Rows are points. A path goes straight from each point to the next, and from the last back to the first. The post is the endless flat space through its rows: a point in 2 columns, a line in 3, a plane in 4, and so on, so that a path can go around it. How many times does the path go around the post? Going back the other way cancels.

Post (2 x 3):
0.1 -1.4 0.0

-1.3 2.8 -0.4
Path (26 x 3):
2.7 2.3 0.8

0.2 1.4 3.3

-3.8 0.3 0.2

-1.8 0.1 -2.2

1.4 2.7 -1.1

3.2 1.5 2.6

1.6 -7.3 2.4

-4.2 3.8 -2.2

-0.5 -1.9 -3.5

2.4 1.0 0.0

1.0 3.3 2.0

-0.3 -5.3 1.6

-4.9 2.3 -4.8

-2.5 2.1 -3.8

-2.1 0.4 -0.4

-2.3 3.6 1.0

2.0 -0.7 2.1

1.7 0.0 -1.1

-0.7 -0.6 -1.9

-4.7 -2.2 -3.0

1.5 -5.8 -4.0

2.5 7.4 0.6

2.1 0.4 4.1

-0.8 -2.2 1.1

-2.3 -1.0 -2.9

1.0 1.2 -4.1
Times around: 3

Post (7 x 8):
-2.5 0.7 -2.0 1.5 -0.4 0.7 0.9 1.1

1.0 -2.5 1.7 1.1 2.7 1.1 0.6 -4.0

-0.3 0.1 -4.5 1.0 -2.7 -2.0 4.0 -0.3

-2.3 -3.3 1.5 1.0 0.8 -3.1 3.4 -2.6

1.5 3.0 2.7 -0.4 -2.1 6.0 -0.4 1.2

-1.0 -1.4 -3.7 -1.8 -0.2 -3.4 -2.1 2.5

0.5 1.0 3.7 3.1 -0.8 -0.1 -2.3 0.4
Path (26 x 8):
-0.1 4.5 2.3 -2.0 -1.1 4.1 1.4 2.3

-0.4 1.9 -0.6 -2.4 0.7 1.3 -0.8 -2.4

-5.0 -0.2 -4.2 -0.7 2.4 0.2 2.2 0.8

1.2 -1.4 -0.7 -0.2 0.6 0.6 0.2 4.0

-3.3 -1.1 2.6 1.7 -0.1 2.8 0.7 2.6

-4.5 -3.2 -0.5 -0.7 1.3 0.9 4.4 -3.2

-3.5 2.6 1.0 1.4 -3.4 -2.1 4.3 -2.9

-2.1 -1.7 -2.8 0.5 4.8 1.1 0.4 -0.5

-3.0 -4.6 -0.8 1.2 2.2 -3.4 2.6 -1.1

-3.5 -1.0 -4.1 2.6 1.4 -2.9 -4.7 2.5

-0.3 0.5 -3.5 2.3 -3.8 -0.7 2.6 -4.2

-2.8 1.7 4.2 4.1 -4.6 0.4 3.7 2.1

0.4 -3.3 2.7 -0.1 1.4 -3.5 0.0 1.5

-2.2 -1.1 -0.3 -3.1 3.8 1.4 -1.0 1.0

-0.4 0.5 -1.0 -3.0 -2.6 1.4 0.3 -0.7

-3.0 -2.2 3.8 5.1 -1.0 0.5 2.1 -2.2

5.4 -0.1 -4.2 -2.7 -1.0 3.0 -1.6 2.5

2.3 0.1 -1.0 -3.4 -0.6 3.0 2.6 0.4

-6.0 -0.4 2.4 4.1 3.6 0.2 -2.1 2.6

5.4 -6.1 -3.7 -3.7 -3.4 -6.0 -0.6 0.5

2.7 -1.8 -4.1 3.2 -2.8 -6.8 -3.3 -1.0

0.7 2.1 2.1 2.3 1.3 1.0 -1.5 -4.6

-3.6 2.0 -5.8 -1.3 -3.1 -4.9 4.4 1.5

-1.9 -0.4 4.1 2.4 -0.2 -0.9 -1.4 -2.6

-8.6 -1.9 -0.9 0.4 2.3 2.5 0.3 1.9

4.3 -3.0 -4.2 -2.6 2.7 4.2 -1.2 0.4
Times around: 0
